Every row gives one point. Any point is a mix of the corners, with weights that add up to 1. It lies inside the corners' shape when no weight is negative. Is each point inside? If not, which corners have a negative weight?
In the rows, zero is written as 128.

Corners:
(1): [167 152]
(2): [175 119]
(3): [76 77]
Points:
[187 159] -> outside (3)
[97 83] -> outside (1)
[181 142] -> outside (3)
[182 134] -> outside (3)
[106  84] -> outside (1)

Corners:
(1): [178  81 125  95]
(2): [139 116 216  88]
(3): [110 108  58 217]
(4): [112 175 172  93]
(5): [ 71 112  65 170]
Points:
[114 110 105 161] -> inside
[114 108  68 174] -> outside (2)
[167  88 126 103] -> inside
[111 136 128 122] -> inside
[155  98  64 174] -> outside (2, 5)

Corners:
(1): [140 138  95  78 117  86 139  80 123]
(2): [202 153 136  99 114 223 103 167 100]
(3): [ 63 118 207 102 141 212 151 188 107]
(4): [101 111 121 167 197  41 176 129 172]
(5): [ 69 165 132  85 128 195 125 201 181]
(6): [143  28  51 156  69 112 160 134 106]
(7): [208 200 133  69 138  47 178  41 214]
(8): [157 133 135 111 176 202 153 120 117]
(9): [213  85 140 193 102 133 105  55 103]
(10): [229  83 119 152 199  62 127  44 181]
Points:
[173 129 114 129 153  79 158  91 159] -> outside (3, 5)
[175 109 107 138 143 115 148 103 154] -> outside (1, 3)
[163  62 114 158 109 197 117 142 110] -> outside (1, 4, 7)
[128 102 149 134 127 170 141 148 126] -> outside (1)
[163 145 136 111 143 141 147 121 159] -> outside (1)
[143 107 118 124 130 111 146 101 132] -> outside (2)
[151 111 131 137 156 109 152 105 134] -> outside (5)
[179 118 106 127 141  88 144  83 152] -> outside (3)

Corners:
(1): [102 165  70  73 138 143  86 129 109 146 134 124]
(2): [121 124 146 141  82 146 123 128 207 157  96 117]
(3): [ 98 126 101  63 110  80 159 134  74 143 161 113]
(4): [150  97 161 187 173 193 106 125 136 148 131 141]
(5): [111 143 179 163 148 154 125 108 158 130 106  91]
(6): [ 56 155   7  52 123  85 135 156  77 114 137 118]
(7): [168 118 139 159 185 100 103  95  99 156  99 127]
(8): [162  91 156 130 175 153 122 147 112 185  72 123]
(9): [136  65 159  96 159 137  85 111 129 103  77 132]
(10): [113 150 111  45 154 100 118 194 113 135 129 172]
(11): [125 177  99  77 151 156 138 135 114 127 129 177]
(12): [111  70 191 230  93 181 136 138 115 220  89 152]
(13): [114 147 104  96  99 102 123 156  60  76 147 124]
Points:
[109 135 119 109 127 145 113 133 132 130 123 133] -> outside (7, 8)
[106 135  93  92 131 108 131 137  94 134 131 126] -> inside
[120 114 127 129 122 132 126 143 106 142 117 139] -> outside (1, 5)
[103 138 107 101 124 139 117 137 118 131 138 130] -> outside (7, 8)
[142 138 138 118 151 133 125 136 115 144 127 126] -> outside (6, 9, 12)
[120 120 130 104 135 134 122 153 111 129  96 136] -> outside (1, 3, 4, 7)
[123 141 114 106 145 139 117 134 112 144 119 144] -> inside

Corners:
(1): [ 84  88 141 140  53 123 173 209 161 153 112  84  83 116 166  93 111 138
 169  91]
(2): [136 106 147 146  97 136 193 161 111 134 178 114  46  73 208 134 106 155
 117 105]
(3): [131 108 151 194  79 174  81 155 161 114 218 116  94 134 163  91 133 103
 126  81]
(4): [ 53 133 185 122 190 158 114 101 130  97 149 126 138 182 132 185 183  73
 141 141]
(5): [167  62  79 175  65  80 163 182 117 128 123  90  88 141 145  94 109 117
 120 162]
(6): [143 144 178 155 174 249  93 130 135 100 115 137 117 146 125 130 167 134
 125 119]
(7): [138 129 163 176 186 189 148  93 125 179 176 163 141 147 104 105 145 162
 112  84]
(8): [138 114  95 140 111  98  94 111  80 170  71  70 186 117 138 166  52 112
 132 122]
(9): [128 175 143 128 179 132  77 112  56 173 153 171 157 158  89 176 123  95
 186 149]
(10): [142 120  77 176  70  81 165 164 152 143 101  31  91  78 168 169  93 142
 165 110]
(11): [ 85 146 167 206 183 180 129 185 123  99 142 195 104 134 113 124 150 113
  90  94]
(12): [120 178 105 146 110  79  93 108  35 155 102  81 190 110 109 138 178 120
 137 119]
(13): [114 116 137 147 159 183  72 138 115 190 169  94 154 141  79 121 135 138
  85 153]
(14): [141  71  88 148  92 127 142 176 124 161 136  91 140 106 206 136 170 125
 124 122]
(15): [127 103 184 138 106 133 157 163 150  74 174 138 145  96 114 147 145 157
 130 119]
(16): [ 89 138  96 117 138 189 122 150 171 123 169 152 110 122 131 101 157 156
 108  70]
(17): [142  67 133 151  63  78 170 163 212 134 135  99  55  39 165  99 120 102
 110  93]
(18): [103  97  78 163  92 144  83  96  79 168  84 112 126 142 136 168 143 141
 131 126]
(19): [131 148 173 146 109 146 137 177 163 132 151 141 106 176 154 136 164 180
 107 120]
(20): [ 82 194 178 116 118 201 158 120  91 120 138 170 149 171  81 201 186  92
 107 124]
(21): [122 135 148  98 196 140  69 106  46 155 111 122 153 199  52 188 172  89
 136 103]
Points:
[122 125 139 161 120 150 126 144 135 131 151 124 118 127 140 134 141 130
 117 117] -> outside (1, 21)
[ 99 110 131 150 100 102 116 151 128 166 119  80 108 118 157 187  98  90
 141 123] -> outside (5, 6, 7, 12, 15, 16)
[125 121 134 154 118 145 130 150 123 142 141 120 122 125 129 133 136 134
 122 115] -> outside (4)
[116 127 140 148 138 152 126 141 119 133 127 125 123 132 128 144 143 127
 128 119] -> outside (3)
[124 113 138 144 139 151 133 141 116 136 138 138 126 138 127 146 139 124
 112 128] -> outside (1, 3, 10, 12)

Corners:
(1): [117  85 157 163 249 199  91 175  92  97 123 157 132 141 126 183  79 142
 117 164]
(2): [ 88 113  80  37 127 116 177 135 123 162 131 134 135  88 187 142 101 135
 136 135]
(3): [122 153 144 140  95 138 122 120  66  57 159  57 102  91  99 159 160 128
 220 103]
(4): [143 140 108 143 158 115 102  92 106 124 136 149  85 166  73 117  56 156
 141 154]
(5): [126 177 110  76 134  87 171  89 145 220 121 170 128  96 175 121 124 119
 135 116]
(6): [124 108 188  60  62 138 150 108 112  75 145 135  95  83 142 162 185 177
 196  91]
(7): [ 87 102 100 140 211 170 132 159 133  81 108 190 127 174 124 168  45 152
 155 140]
(8): [130 117 114  97 161 189 110 163 131 130 134 145 112 160 114 148 142 156
 164 119]
(9): [137  93 141 176  89 141 103  81  96  84 155  86  48 128 179 139 161 121
 167  98]
(10): [ 90 135  84 180 138  90 158 114 153 154 107  97  92 120 152 131  98 145
  63 129]
(11): [125 123 125 167 175 150  75 118 113  94 138 124 127 139 103  88 112 130
 163 113]
(12): [134 114 154 180 131 193 111 131 152 119 162 132 104 138 109 145  59 141
 130 115]
(13): [141 102 154 176 207 169 119 130  97  80 122 149 138 205  47 144  76 111
 113 115]
(14): [137 141 130 133 153 150  92 192  75 111 105 121 113 140 147 145  97  94
 124  87]
(15): [122 126 167 112  85 126  97  99 101 105 125  64 148 114 156 175 129 151
 171 134]
(16): [109 133  79 122  97 128 135 117 120 173 107 143 161  92 163 156  99 145
  62 164]
(17): [ 96 149  90 105  91  67 147 121 117 185 152 148 161 119 151 117 126 171
 111 147]
(18): [109 137 202 163  45 131 132  66  65 113 123  73  79 127 101 100 150 155
 188 114]
(19): [180 176 102 148 180 140 141 141 119  94 134 143  87 193 121  81  93 128
 139 164]
(20): [168 109 139 124 140 104 134 170 108 158  81 160 111 152 113 138 113 112
 134 153]
(21): [141 161  83 175 131  96 186  73 113 194 144 147 125 102 171  79  79 171
 123  98]
Points:
[124 129 121 151 147 137 129 125 117 130 128 129 115 132 132 131  97 139
 125 122] -> inside
[117 131 105 138 154 137 125 126 116 141 128 138 116 133 150 129  83 143
 121 134] -> outside (3, 6, 13, 20)
[122 120 133 141 132 138 127 116 113 125 128 123 105 124 136 141 113 139
 142 119] -> outside (17, 19)
[127 127 132 138 140 141 125 124 114 120 129 137 113 136 125 138 112 143
 142 123] -> outside (2)
[121 132 128 127 116 120 135 119 108 136 127 124 118 117 147 142 110 146
 136 134] -> outside (8, 11, 13)
[111 124 130 120 143 165 107 146 111 121 133 125 131 126 145 156 119 135
 147 135] -> outside (4, 6, 10, 13, 20, 21)
[125 126 138 142 119 132 126 121 102 126 125 124 113 127 132 148 114 139
 140 117] -> outside (2, 11, 19)
[130 122 133 126 148 146 126 134 108 128 126 140 124 133 144 136 109 135
 141 128] -> outside (3, 4, 10)
[118 122 125 134 134 129 126 121 111 129 126 128 117 128 130 137 108 139
 136 123] -> outside (19)

Corners:
(1): [119 160 124 119  51 157 136 138 137  89 139 127 158 103 142 139  54 108
  82 137]
(2): [ 85 112  84 166  70 132 176 176 188 148 153  95  71 123 125 131 165  76
 110 199]
(3): [153 176 183 220 100 126 132 107 133  60  71 182  90 162 152  93  58 184
 123 163]
(4): [ 97 130 108 128 215 158 104 185 113 184  89  96  92 111  79 168 156 130
 144 129]
(5): [201  56 150 126 173  97 151 131 145 110 179  90 198  48 203  62 107 131
  81 133]
(6): [150 147 151  76 182  80  66  99  81 115  70 121 189 106 148  80 148 108
 186 196]
(7): [147 198 249  56  35  78 145  44 142 126 144 104 128 204 104  78  57 217
 130  40]
(8): [ 69 187 133 194  45  88 246 163  39 107 190 166 124 182  74 138 134 245
  67 104]
(9): [199 163 157 164 100 153 149 175  80  72  61 180 109 139 124 159 125 159
 136  90]
(10): [ 82  84  84 194 151 119 101 152  60 129 107 165  65 215 129 129 131  95
  80 135]
(11): [164  95 162 125 158 121  75 109  24 186 171  74 128 240 166 112  98 165
 186 112]
(12): [121  41 132  89 111 105 108 113 135 172 140 163 172  72 162 122  94 104
 130  77]
(13): [143  55  63 180 167 120 191 216  76 160 105  89 146 125 123 136  87 133
 120 164]
(14): [147  93 133 130 201 147 113 196 109 110 186 152  77 133  75 166 124  57
  96 189]
(15): [226  54  72 172 204 140 162 173  92 145 179 183 154 101 124 132 167 113
  69 138]
(16): [ 99 143  93  98 117 127 188 120 103 113 122  75  77 201  80 114 166 213
 160 161]
(17): [167 149 111 127 100 106 176 138  81 100  55 137 163 107  79 234 159 128
 127 120]
(18): [113  88 183  49  62 129 133  69  73 196 104  99 183 175 145 102 162 148
 139 156]
(19): [ 60 100 113 179 148 147 165  89 192 160 122 150 120  81 140 103 132  83
 162 122]
(20): [150 115 182  83 167 108 116 115 144 193  76 127  99 156 173 198  81 110
 143  76]
(21): [ 93  52 104  80 199 135  64 153 199 154  76 147 175  93 171 151 169  44
 117 158]
Points:
[139 109 156 129 118 126 139 123 131 129 153 145 116 149 137 119 107 129
 105 124] -> outside (4, 6, 13, 17)
[149 118 142 117 140 116 118 116 151 112 110 154 123 116 139 132 112  97
 121 128] -> outside (4, 8, 11, 13, 18)
[125 117 138 108 125 118 133 130 114 137 118 114 136 137 128 134 126 127
 132 131] -> outside (3, 15)
[116 121 154 110 124 116 126 116 114 140 117 124 124 152 128 128 132 134
 138 131] -> outside (1, 13, 15)
[128 118 127 138 124 121 149 143 113 132 114 131 129 132 124 134 120 133
 117 139] -> outside (11)
[142 109 121 148 136 128 146 148 111 130 120 131 134 129 132 128 110 131
 115 142] -> inside
[143 112 127 134 153 123 130 146 106 128 111 135 133 135 128 141 118 131
 126 126] -> outside (2, 18)
[147 135 131 149 119 125 170 152 128 126 116 126 129 106 118 147 123 125
 113 143] -> outside (10, 11, 12, 16, 21)

Corners:
(1): [137 186 112 123 162 152 117 134 152  98 140 157 135 169 129  94 131 127
 134 153]
(2): [130 136 133 135 119 142 114 122 129 117 126 134 140 102 119 135 132 121
  58 140]
(3): [126 136 112  86 119 153 119 148 123  89 110 160 103 110 119 127 113 142
 128 119]
(4): [116 100 128 100 142 157 138 114 124 116 234 147 148 132 137 135 145 136
 123 140]
(5): [153 157 109  98 119 139 137 147 122  99 113 107 124 111 127 102 142 118
 127 135]
(6): [112 120 134 179 107 153 122 124 140 113 120 114 144 119 121 130 163 165
 123 122]
(7): [135 119 147  94 120 139 127 133 119 151 146 152 137 125 120 128 147 151
 132 134]
(8): [143 103 128 130 168 104 114 108 201 127 145 147 142 104 123 122 132 127
  93 141]
(9): [109 105 127 159 134 150 124  86 123 139 136 133 135  94 107 115 121 123
 120 136]
(10): [145 115 120 143 118 121 119 129 136 112 116 128 135 110 157 112 121 131
 105 147]
(11): [134 131 143 155 123 163 127  35  99 156 143 129 160 113 137 143 123 138
 118  91]
(12): [118 107 152 120 116 143 121 133 101 128 105  70 122 115 151  99 113 130
 126 105]
(13): [148  96 137 138 112 153 120 115 115  97 162 134  93  90 108 121 149 219
  99 140]
(14): [145 116 152 147 159 141 121 129 100 124 113 140 144  88 128 109 137 168
 101  92]
(15): [126 119 103 184 130 118 133 141 195 182 120 143 137  95 110 116 118 123
 111 114]
(16): [121 101 160  79 106 131 249 147 106 136 108 160 116  89 120 136 112 133
 103 123]
(17): [112 195 139  73 151  93 140 146 117 155 102 126 137  99 156 128 112 117
 147 134]
(18): [139 151 124  97 143  83 120 142 110 111  95 135 122 170 155 143 124 127
 131 119]
(19): [121 213 126 128 128 143 126 142 133 108 106 156  89 116 140 112 151 112
 125 127]
(20): [159 143  93 204 180 141 108 135 214 114 122 164 117 109  95 148 115  99
 107 162]
(21): [113 147  84  93 169 154 131 131 116 171 137 140 133 144 165 136 132 120
 128 120]
Points:
[128 141 126 132 131 142 129 129 126 124 124 135 126 118 132 122 133 136
 120 127] -> outside (8)
[134 131 122 148 131 141 131 122 147 128 138 141 135 118 124 126 141 140
 113 128] -> outside (3, 9, 12, 17)
[121 117 133 118 138 141 134 136 124 129 134 142 128 118 128 119 139 149
 110 119] -> outside (5, 10, 11, 17, 20)
[138 124 114 144 140 145 112 115 149 119 143 137 135 127 124 126 130 132
 109 139] -> outside (14, 16, 17, 19)
[129 122 139 106 122 137 137 125 111 116 132 135 132 119 142 131 139 135
 105 118] -> outside (1, 9, 13, 15, 17, 20)
[127 147 116 120 139 152 133 123 143 117 141 155 133 120 123 127 130 117
 121 144] -> outside (12, 13, 14, 15, 18)
[128 128 136 131 128 132 135 122 142 124 134 143 128 112 123 127 129 138
 113 136] -> outside (5, 14, 21)

Corners:
(1): [118 170 145 159 153 202 156 149 117 153 178 186 193 124 116 168 147 135
  51 128]
(2): [185  75 103  84 124 108 132 124 190 223 164 146  96 217 158 189 127 183
 124 127]
(3): [146  59  83  33 127 113  85  67 174  88 185 153 110 129 153  95 133 166
 134 206]
(4): [119  92 164  96 167 135  90 119 178 119 112 112 117 111  65  79  89 102
 159 187]
(5): [ 69 143 118 163 169 216 129 121 127  83  97 123 101 138 130 151 129  49
  82 131]
(6): [144  82 149  89  66 107  89 202 176 165 141 144 102 155 212 146  64 191
 101 159]
(7): [116  59 150 157 180 132  85  87 154 144  86 172 117  98 183 136 135 137
 105 131]
(8): [ 94 162 199 151 249 143 179 158 106  88 157 149 144  95  82 185 133  89
  98 123]
(9): [ 77 167 180 166 200 175  82 125 126  93 125 149 135  85 146 106 172  76
 153 108]
(10): [112 110  83 129 183 118 126  80 139 165 110 168  62  70 154 121  91 119
 152 157]
(11): [ 57 106 134 179 122 152 130 164 111  88  56 110  77  60  92  75 151  69
 123  97]
(12): [189  58 103 125 113 114 149  62 131 209 212 133  94 163 172 133 114 119
  91 184]
(13): [ 45 116 164 136 113  91  77 153 163 134  79 131 183  87 132 158 120 103
 164 131]
(14): [120 177 139 163 192 155 206 138 106 148  76 138 148 114 153 146 182  86
  72 131]
(15): [ 97 111 141  89 190 197 113 188 124 116 111  82 146  53 108 120 149  57
  90 108]
(16): [195  97 138 114  77 111  58 135 102 152 127 159 142 173 138 176  95 163
 148 183]
(17): [ 90 181 190  86 182 115 110 137 144 115 128 168 121  99  74 134 129  41
  71  81]
(18): [157  55 120  94 109 136 164 200 152 179 110 228 140 221 175 154 133 120
 189 196]
(19): [ 49 117 173 147 223 155 107 175  58 126 102 112 149 138  85  99 141  76
 108 126]
(20): [ 91 107 185 116 131 192 169  97 119 112  92 101 125  54 131 108  48  96
 134  78]
(21): [163  91 119 141 149 139  77 115 169 108 152 114 187 111 148 113  71 114
 117 103]
Points:
[111 152 135 143 144 152 137 172 135 154 122 152 126 135 144 174 157  94
 104 131] -> outside (3, 4, 7, 19, 20, 21)
[ 98 120 151 133 169 139 127 140 139 137 105 135 122 106 128 130 120  87
 122 119] -> outside (1, 3, 16)
[101 131 141 128 158 136 159 119 145 143 126 174 104 109 151 150 135 107
 113 127] -> outside (4, 15, 16, 19, 21)
[122 106 134 126 159 141 119 143 133 141 126 144 132 130 135 133 133 105
 116 144] -> outside (20)
[107 127 146 136 166 141 116 118 123 128 127 136 146  98 126 135 134 104
 107 113] -> outside (4, 5, 6, 18)
[132  88 128 113 121 142  98 122 161 136 131 142 125 122 151 127 101 125
 125 136] -> outside (8, 14, 19)
[103 118 146 133 158 153 122 137 131 120 112 142 132 106 135 136 123 106
 116 122] -> outside (4, 12)
[110 105 138 142 170 142 112 128 120 132 128 141 148 106 125 118 142  99
 128 156] -> outside (2, 5, 6, 17, 20)
[103 118 149 132 157 147 116 137 129 122 117 137 131 106 127 122 123  96
 115 129] -> outside (2)

Corners:
(1): [126 179 139 159 210 126 125  89 130 108  94 157 166 128 154 154 146 102
  80 131]
(2): [132 122 148  63 170 124 107 132  67 150 104 136 191  96 148 132 160 149
 115 128]
(3): [124  98 106 241 125 105  44 104 209 170 110 119  78  70  68 116  88  61
 128  37]
(4): [202 107 115 111 139  49  94 123 210  99 113 101  58  83  48 101 120 121
 111  59]
(5): [ 89 153 147  81  68 150 139 104  63 147 173  69  99 167 108 235 116 145
 110 154]
(6): [148 139 116 147 121 127 113 190 121 118 161 143 144 149 139 161 161  92
  78 128]
(7): [110 101 171  94 133 193 223 124  83  98 153  80 159 145 147 144 102 168
 105 139]
(8): [116 149  80 110 160 130 127 120 119 123  78 175 166 150 158 140 112 109
 179 115]
(9): [121  76  36 138 139 181  93  95 113  94  69 152 148 132 166 147  68 127
  86 196]
(10): [ 40 135 124   7  80 167 198 184  74 165 178 114 100 122  63 177  92  87
 123 173]
(11): [ 22  96 156 119  18 138 142 106 111 159 208  52 193 185 144 211 158 143
 116 213]
(12): [135 136 137 144 147 172 125 137 127  91  94 208 128 122 151 212 151 169
 131 135]
(13): [126  51  96 150 186  99 146 134 131 164  70 175 113 130 141 169 142 137
  76 125]
(14): [ 96 156 114 143 113 129 139 128 119 168 115  78 151 182  91 131  84 140
 137 176]
(15): [124 135  73 104 160 144 103 120 124 122  85 160 147 103 235 124 132 152
  99  55]
(16): [149 124  95 176 149  99 117 106 140 163 202 110  85  57  75 127  98  97
 125 101]
(17): [ 83 106 138 144  55 174 118 106  73 155 172 112  90 170 109 134 118 114
 141 219]
(18): [ 48 143  64 150  39 119 176  80  48 183 157  62 159 167  64 149 129 102
 130 133]
(19): [135 122  76 132 199  65  36 167 179 127 155  98  36 111  33  86 109 148
 158  98]
(20): [119 145 131 182 144  65  98 145 106 105  98 138  91  92 204 132 123  98
 125 121]
(21): [133 106 145 156 159  35  13 110 193  93 123 206  42 142  59  90  85 155
 112  58]
Points:
[112 121 130 123 125 138 127 121 108 135 133 117 129 129 121 150 120 130
 117 132] -> inside
[110 114 110 138 137 125 123 119 128 133 117 134 122 124 117 141 118 132
 124 124] -> outside (5, 6)
[106 127 112 119 129 126 135 127 107 135 129 126 136 135 120 141 120 126
 119 142] -> outside (3, 5)
[126 107 109 134 142 107 111 123 137 131 113 139 109 125 115 141 119 130
 108 113] -> inside
[117 121 110 132 134 121 120 131 127 133 127 132 123 128 120 141 121 120
 117 128] -> outside (5)
[112 125 123 134 127 124 123 124 124 137 137 124 117 127 113 144 117 125
 122 119] -> outside (9)
[115 120 109 133 131 117 112 121 131 125 125 130 112 132 118 142 111 127
 118 120] -> outside (2)
